Every row gives one point. The points of each table are mixes of a few directions, plus a little noise. How many directions does each table use, and how many do they share? Where both have some left over, give the other angles between the two spaces (their principal angles), to ten degrees, smallest first.

First, 4 rows:
-0.023 0.005 0.042

0.019 0.035 -0.075

0.021 -0.061 0.019

-0.017 0.020 0.015
Second, 4 rows:
-0.049 0.068 0.033

0.040 -0.033 -0.051

0.012 -0.035 0.008

-0.004 0.000 0.009
Directions: first 2, second 2, shared 2

First (7 x 8):
-0.004 0.016 0.002 -0.051 -0.008 -0.009 0.049 -0.032

0.000 0.001 -0.017 0.029 0.025 0.052 -0.053 -0.011

-0.032 0.019 0.095 -0.053 0.007 -0.070 0.061 -0.030

0.024 0.026 0.025 -0.040 -0.012 -0.045 -0.005 0.011

-0.010 -0.021 -0.038 0.037 -0.017 0.042 -0.079 0.026

0.026 0.000 -0.003 0.025 0.027 -0.005 0.036 0.002

-0.005 -0.042 -0.064 0.053 -0.021 0.034 -0.008 0.033
Second (10 x 8):
-0.029 -0.022 -0.006 -0.037 -0.013 -0.037 -0.027 0.044

0.054 -0.007 0.018 0.090 0.021 0.035 0.041 -0.042

0.064 0.041 0.026 0.028 0.019 0.046 -0.003 -0.070

-0.034 0.056 -0.022 -0.059 -0.005 0.028 0.011 -0.025

-0.038 -0.025 -0.038 -0.005 -0.044 -0.018 -0.062 0.076

0.058 -0.009 0.036 0.041 0.022 0.003 0.000 -0.032

-0.055 -0.040 -0.029 -0.026 -0.029 -0.044 -0.028 0.080

-0.020 -0.005 0.013 -0.044 0.016 -0.028 0.027 -0.003

-0.005 -0.012 0.019 -0.024 0.018 -0.027 0.023 -0.005

0.005 0.023 -0.017 0.034 -0.004 0.042 0.018 -0.021
Directions: first 5, second 4, shared 2; angles 40, 40

First, 8 rows:
-0.009 0.014 0.040 0.010 0.055 -0.011 0.020 -0.024 0.060 0.002 -0.001
 -0.028

-0.045 -0.060 0.020 -0.015 0.000 0.000 -0.034 -0.014 -0.055 -0.028 0.026
 0.012

0.034 0.121 -0.013 0.098 -0.016 -0.019 0.028 0.034 0.015 0.052 -0.108
 -0.013

0.019 0.002 -0.023 -0.028 0.044 0.029 -0.036 -0.053 0.027 -0.023 0.038
 0.015

0.019 0.005 -0.001 -0.007 -0.033 -0.012 0.046 0.045 0.026 0.021 -0.012
 -0.016

-0.002 -0.062 0.014 -0.027 -0.016 0.009 -0.011 0.032 0.008 -0.036 -0.001
 -0.016

0.003 -0.016 -0.057 -0.053 -0.059 0.002 0.016 -0.002 -0.068 0.030 0.075
 0.051

-0.020 -0.004 0.019 0.022 0.025 0.001 -0.029 -0.018 -0.013 -0.017 -0.017
 -0.003
Second, 10 rows:
-0.025 -0.022 0.021 0.016 -0.035 -0.009 -0.001 0.027 -0.023 -0.012
 -0.022 -0.017

-0.020 -0.036 -0.004 -0.036 -0.035 0.019 0.015 0.055 0.005 -0.053 -0.011
 -0.032

-0.036 -0.003 -0.026 -0.037 -0.068 0.015 0.048 0.040 0.016 -0.058 0.026
 -0.052

0.045 -0.043 0.014 -0.031 0.044 0.004 -0.045 -0.046 -0.003 0.047 0.036
 0.057

-0.043 0.053 -0.008 0.086 -0.036 -0.029 0.015 0.020 -0.029 -0.027 -0.042
 -0.041

0.047 -0.009 -0.028 0.014 0.078 -0.008 -0.048 -0.045 -0.005 0.013 0.031
 0.053

0.025 -0.022 0.029 -0.062 -0.046 0.022 -0.019 -0.060 0.001 0.069 0.048
 0.033

-0.012 0.033 -0.005 0.075 0.033 -0.031 -0.003 0.006 -0.019 -0.009 -0.034
 -0.006

0.000 -0.028 0.016 -0.056 0.035 -0.006 0.046 0.005 0.035 0.018 0.041
 0.002

0.018 0.078 -0.007 0.032 0.031 0.022 -0.009 -0.003 0.021 0.012 -0.072
 0.000
Directions: first 5, second 6, shared 3; angles 40, 60

First:
0.021 -0.036 -0.021 -0.043 0.009 -0.013 0.064 -0.041 -0.032 -0.047
 -0.031 0.033 -0.055 0.007 0.001 -0.042 -0.006 0.017 -0.012 -0.033

-0.009 -0.006 0.012 0.007 -0.034 0.002 -0.076 0.013 0.036 0.005 0.038
 -0.004 0.051 -0.009 -0.031 -0.006 -0.001 0.026 0.010 0.020

-0.004 -0.056 0.013 -0.025 -0.089 -0.010 -0.153 -0.007 0.071 -0.035
 0.079 0.025 0.092 -0.019 -0.089 -0.064 -0.009 0.093 0.017 0.024

0.015 -0.026 -0.015 -0.031 0.004 -0.010 0.042 -0.029 -0.021 -0.034
 -0.020 0.023 -0.037 0.004 -0.001 -0.031 -0.005 0.014 -0.008 -0.023

-0.003 0.021 0.001 0.015 0.021 0.005 0.026 0.010 -0.011 0.018 -0.014
 -0.013 -0.012 0.003 0.022 0.024 0.004 -0.027 -0.002 0.000

0.011 0.013 -0.016 -0.006 0.048 -0.001 0.104 -0.014 -0.049 -0.003 -0.053
 0.002 -0.070 0.012 0.045 0.014 0.002 -0.039 -0.014 -0.026

-0.006 0.026 0.004 0.021 0.020 0.007 0.018 0.016 -0.007 0.025 -0.010
 -0.017 -0.005 0.003 0.023 0.031 0.005 -0.030 0.000 0.005

-0.025 0.064 0.022 0.062 0.021 0.020 -0.025 0.053 0.015 0.071 0.010
 -0.049 0.035 -0.002 0.030 0.074 0.011 -0.054 0.009 0.033
Second, 9 rows:
-0.014 0.070 0.016 0.019 0.005 0.003 0.000 0.039 0.007 0.045 0.000
 -0.037 0.021 0.011 0.036 0.030 0.010 -0.052 0.009 0.012

-0.008 0.052 0.004 -0.010 0.001 -0.008 0.015 0.026 0.003 0.013 -0.004
 -0.019 0.000 0.016 0.036 -0.007 0.015 -0.036 0.011 -0.003

-0.037 -0.132 -0.018 0.028 0.008 0.059 -0.016 -0.049 0.014 -0.050 -0.048
 0.047 -0.048 -0.066 -0.008 -0.023 0.019 0.045 -0.025 -0.013

-0.012 0.067 0.009 -0.009 -0.016 -0.028 -0.056 0.067 0.039 0.014 0.059
 -0.026 0.041 0.028 0.016 -0.016 0.026 -0.010 0.041 0.023

0.001 0.056 -0.011 -0.005 0.028 -0.036 0.000 0.065 0.011 0.001 0.047
 -0.015 -0.012 0.039 0.033 -0.003 0.033 -0.012 0.041 0.015

0.008 -0.119 -0.014 0.087 0.057 0.045 -0.002 -0.044 -0.025 0.004 -0.011
 0.028 -0.030 -0.048 -0.056 0.092 -0.026 0.054 -0.033 0.021

0.001 -0.091 0.004 -0.008 -0.036 0.039 0.000 -0.087 -0.011 -0.026 -0.055
 0.034 0.001 -0.048 -0.045 -0.020 -0.033 0.033 -0.048 -0.025

0.031 0.059 -0.001 -0.057 -0.014 -0.045 0.044 0.000 -0.022 -0.006 0.005
 -0.005 -0.002 0.043 0.009 -0.034 -0.012 -0.018 0.008 -0.019

0.030 0.040 0.011 -0.044 -0.034 -0.029 0.015 -0.019 -0.016 0.005 0.005
 -0.005 0.029 0.025 -0.020 -0.019 -0.031 -0.005 -0.005 -0.012
Directions: first 2, second 5, shared 2

First (9 x 32):
-0.010 -0.011 0.061 0.036 -0.027 -0.076 0.043 0.089 0.007 0.041 0.032
 0.004 0.066 -0.128 0.000 -0.018 -0.005 0.007 0.027 0.021 0.019 0.067
 0.102 0.036 0.005 -0.072 -0.007 0.000 0.111 -0.016 0.086 -0.019

-0.007 -0.004 0.032 0.020 -0.012 -0.039 0.020 0.044 0.005 0.021 0.015
 0.002 0.035 -0.067 0.001 -0.010 -0.003 0.005 0.014 0.011 0.011 0.034
 0.053 0.017 0.003 -0.037 -0.003 0.000 0.058 -0.007 0.045 -0.008

0.007 0.009 -0.048 -0.027 0.021 0.059 -0.033 -0.067 -0.007 -0.031 -0.023
 0.000 -0.051 0.099 -0.001 0.012 0.004 -0.005 -0.019 -0.017 -0.012
 -0.050 -0.078 -0.029 -0.003 0.055 0.005 0.001 -0.084 0.014 -0.065 0.015

-0.001 0.000 0.002 0.000 -0.002 0.000 0.002 0.002 -0.001 -0.001 0.001
 -0.001 -0.001 -0.001 0.000 -0.002 -0.001 0.001 0.000 0.000 0.000 0.002
 0.000 0.000 -0.001 -0.001 0.000 -0.001 0.001 -0.001 0.002 0.000

0.002 0.000 -0.004 -0.003 0.002 0.005 -0.004 -0.006 -0.002 -0.004 -0.001
 -0.001 -0.004 0.007 0.000 0.004 0.000 0.000 -0.001 -0.002 -0.001 -0.004
 -0.004 -0.004 -0.001 0.005 0.000 0.000 -0.007 0.001 -0.005 0.000

-0.011 -0.013 0.062 0.038 -0.028 -0.078 0.042 0.093 0.010 0.043 0.032
 0.004 0.068 -0.134 0.000 -0.014 -0.004 0.006 0.030 0.021 0.018 0.071
 0.106 0.039 0.005 -0.075 -0.008 -0.001 0.115 -0.016 0.090 -0.019

0.004 0.005 -0.035 -0.021 0.015 0.043 -0.022 -0.050 -0.004 -0.022 -0.017
 0.000 -0.036 0.072 0.000 0.009 0.006 -0.002 -0.014 -0.014 -0.008 -0.038
 -0.059 -0.020 -0.001 0.041 0.003 0.000 -0.063 0.009 -0.049 0.010

0.004 0.004 -0.022 -0.013 0.010 0.026 -0.015 -0.033 -0.003 -0.015 -0.012
 -0.002 -0.025 0.046 0.000 0.006 0.002 -0.003 -0.009 -0.010 -0.005
 -0.024 -0.038 -0.014 -0.003 0.027 0.000 -0.002 -0.041 0.005 -0.030
 0.006

0.007 0.009 -0.049 -0.026 0.023 0.062 -0.032 -0.070 -0.007 -0.035 -0.027
 -0.003 -0.053 0.105 0.002 0.014 0.003 -0.004 -0.019 -0.017 -0.015
 -0.054 -0.081 -0.031 -0.003 0.061 0.004 0.001 -0.087 0.012 -0.068 0.015
Second:
-0.001 0.010 -0.036 0.015 0.024 -0.028 0.010 -0.023 -0.034 0.036 0.027
 -0.006 -0.007 -0.035 0.020 -0.010 0.007 -0.010 -0.006 0.022 0.001 0.018
 -0.014 0.030 -0.019 0.034 -0.010 -0.004 0.011 0.054 0.010 -0.052

-0.014 -0.002 0.040 -0.026 -0.035 0.030 -0.059 0.056 0.023 0.007 0.013
 0.011 0.003 -0.009 -0.044 0.021 0.002 0.002 0.041 -0.023 -0.022 0.017
 0.015 -0.013 0.027 -0.079 0.011 0.022 0.021 -0.056 0.004 0.059

0.010 0.050 0.007 0.010 0.001 0.021 0.021 -0.036 0.075 -0.010 -0.030
 0.028 0.004 0.079 0.009 -0.041 -0.030 0.028 0.013 0.015 0.044 -0.015
 -0.030 0.009 -0.003 0.015 0.026 -0.038 -0.011 -0.024 -0.015 0.053

0.075 -0.049 0.007 0.079 0.004 -0.037 -0.069 -0.093 -0.009 -0.005 0.087
 0.022 -0.020 0.001 0.007 -0.015 -0.015 -0.043 -0.048 -0.078 -0.049
 0.047 -0.011 -0.043 -0.021 0.067 -0.028 -0.004 -0.007 0.057 -0.032
 -0.063

-0.014 -0.035 0.054 -0.036 0.001 0.015 0.040 0.075 -0.048 -0.041 -0.004
 -0.011 0.010 -0.028 -0.028 0.047 0.008 0.014 0.001 -0.034 0.012 0.001
 0.020 -0.034 0.036 -0.038 0.023 0.026 0.005 -0.049 0.011 0.011

0.021 -0.037 0.065 -0.037 0.034 0.029 0.076 0.023 -0.074 0.028 0.057
 -0.008 -0.011 -0.048 0.029 -0.024 -0.037 0.012 -0.016 -0.048 0.011
 0.012 -0.043 -0.013 0.010 -0.009 0.052 0.057 0.025 0.020 -0.008 -0.009

-0.008 0.014 -0.054 0.002 -0.014 0.002 0.000 -0.039 0.042 0.002 -0.062
 -0.016 0.003 0.038 0.034 -0.032 0.002 -0.007 -0.015 0.049 -0.009 -0.056
 0.009 0.019 -0.029 0.020 -0.026 -0.014 -0.034 0.020 -0.005 0.007

0.000 0.067 -0.055 0.056 -0.010 -0.028 -0.038 -0.064 0.094 -0.018 -0.038
 0.034 0.005 0.080 -0.010 -0.013 0.006 0.008 0.015 0.046 0.027 0.002
 0.001 0.020 -0.018 0.048 -0.023 -0.081 -0.020 -0.007 -0.004 0.013

-0.070 -0.020 -0.030 -0.059 -0.006 -0.006 0.020 0.100 -0.068 0.004
 -0.048 -0.052 0.012 -0.081 -0.018 0.060 0.053 -0.004 0.015 0.051 -0.014
 -0.027 0.050 0.023 0.014 -0.058 -0.021 0.035 0.008 -0.013 0.043 -0.019
Directions: first 1, second 6, shared 0; angles 50
